Each row is a point. Each copy is the shape, with its points in the same order, turned, moved and blurred by noise. Say if it was mirrored as well.

Shape (8 x 2):
[[  3  28]
 [  8   9]
 [ 21   4]
 [-12  13]
 [-20   7]
 [ 36  -2]
 [ 11  10]
 [-46  29]]
Copy 1 (8 x 2):
[[ 24 -12]
 [ 11   9]
 [ 18  21]
 [  5 -11]
 [ -6 -10]
 [ 21  38]
 [ 13  14]
 [ -2 -46]]
Copy 1 is: mirrored
Copy 2 (8 x 2):
[[ 13  23]
 [ -4  16]
 [-23  24]
 [ 10   1]
 [ 10  -8]
 [-31  27]
 [ -7  16]
 [ 40 -12]]
Copy 2 is: mirrored
Copy 3 (8 x 2):
[[-22  12]
 [ -3   3]
 [ 10   8]
 [-20 -10]
 [-25 -17]
 [ 28  13]
 [  1   2]
 [-60 -20]]
Copy 3 is: only turned

Shape (6 x 3):
[[  9  14  50]
 [-17 -15  10]
 [  3   7  -3]
 [  0  -6   9]
 [  6 -28 -25]
 [-31 -39  38]]
Copy 1 (6 x 3):
[[ -4  16  53]
 [-28 -11  10]
 [  1  -8   5]
 [-13 -12  15]
 [ -9 -46 -10]
 [-60 -14  35]]
Copy 1 is: only turned
Copy 2 (6 x 3):
[[ 17  32  28]
 [-21   1   0]
 [ 12  -2 -12]
 [ -6  -4   1]
 [ -8 -42 -17]
 [-48   4  25]]
Copy 2 is: only turned
Copy 3 (6 x 3):
[[ -1  29  50]
 [ 23  10   5]
 [ -3 -10   9]
 [ 14   2  15]
 [ 20 -37  -3]
 [ 58  30  11]]
Copy 3 is: mirrored
Copy 4 (6 x 3):
[[ 53  11  -4]
 [  1   4 -23]
 [  1  -6   8]
 [  9  -3 -10]
 [-24 -30 -16]
 [ 11  19 -58]]
Copy 4 is: mirrored

Shape (7 x 4):
[[ 37  31  20 -13]
 [ 23 -10  -8 -12]
 [-42  -8  12 -13]
 [-41 -19 -15  -6]
 [ 32  29   4  43]
 [-25 -24  16  16]
 [ 17 -18 -13  -3]]
Copy 1 (7 x 4):
[[ 24  -9  60   5]
 [ 28  11  19 -19]
 [-27 -25   3 -34]
 [-22 -10 -22 -27]
 [ -5  31  48  31]
 [-34  10  12 -34]
 [ 21  18  10 -21]]
Copy 1 is: mirrored
Copy 2 (7 x 4):
[[-13  47  33   6]
 [ 14  21   7 -20]
 [ 18   6 -28  35]
 [ 21  -5 -45   9]
 [-50   4  26  -8]
 [ 15 -22 -10  19]
 [ 14  12  -1 -19]]
Copy 2 is: mirrored
Copy 3 (7 x 4):
[[-26  30  35 -23]
 [  1  17  -8 -21]
 [-13 -47  -4  -3]
 [ -8 -41 -32   2]
 [-19  42  22  34]
 [ 14 -27   2  14]
 [  9  15 -16 -11]]
Copy 3 is: only turned
Copy 4 (7 x 4):
[[ -4  27  37 -22]
 [  8  -7   3 -30]
 [-30 -37   0  18]
 [-19 -41 -25  16]
 [ 32  42  12  13]
 [ 10 -38   5  26]
 [ 18 -13  -6 -22]]
Copy 4 is: only turned

Shape (10 x 6):
[[-23   4 -11 -12  -1  -9]
 [-17  -2  12  -4  -8  -5]
 [  8  -1  13 -14  12  19]
 [  7   9   6 -12  -6  -9]
 [ -4   9   1  22   0  -7]
 [  7 -12  13  -5 -11 -14]
 [  3   1   8  -9  19 -15]
 [  0   4   9 -15 -12  -5]
 [ -1   8  15  11   9  -9]
 [  2 -60 -26  -1 -11   1]]
Copy 1 (10 x 6):
[[ -5   1   4  -9  23  14]
 [ -4  -5  21 -12  -3  17]
 [ -7  16   0 -18 -22  -4]
 [ 14  -4   9 -21   0  -5]
 [ 11 -10  17  14  -9  10]
 [ -2 -18  17 -20  -7  -8]
 [ -4   7  21  -4   2 -15]
 [  2  -8  11 -28   0   5]
 [ 11   2  24   5 -13  -5]
 [-44 -40 -24   2   3 -10]]
Copy 1 is: mirrored
Copy 2 (10 x 6):
[[ -3   4   9 -18  -4 -22]
 [ -5   6  21  -5 -15  -4]
 [-10 -16  17   4  13  17]
 [ 15   3  17  -2   2   3]
 [ -5  28  11   5   5  -4]
 [  8   1  11  14 -17   2]
 [  8  -1  21  13  12 -12]
 [ 11  -2  16  -2 -12   6]
 [ -1  17  24  11   3  -3]
 [-19 -21 -44  15 -19 -18]]
Copy 2 is: only turned
Copy 3 (10 x 6):
[[  3  -8 -14 -22   9  14]
 [ -3 -17  -1 -11  -2   5]
 [ 19   8  23   2   2   9]
 [ 13   3   0 -19 -11  -8]
 [-21   8  -5  -3   0  -5]
 [  7 -11   6 -13  -2 -21]
 [  0   7  16 -28   8  -3]
 [ 14  -7  -1 -13 -11  -3]
 [-14   5  11 -11  -4  -4]
 [ 21 -22 -12  13  50 -26]]
Copy 3 is: only turned
Copy 4 (10 x 6):
[[-11   8 -12  -2 -22  -9]
 [-17   6   2   8  -1  -8]
 [ -7 -13  -4 -12  10  20]
 [ -1   9   5 -15   5  -3]
 [ 14   9  -8  15   3 -11]
 [ -6  -4  17  -4  10 -17]
 [ -1  -5 -14 -16   9 -13]
 [-12  10  11  -9   2  -3]
 [  3   5 -10   3  17  -9]
 [  1 -47  28  16 -33 -12]]
Copy 4 is: only turned
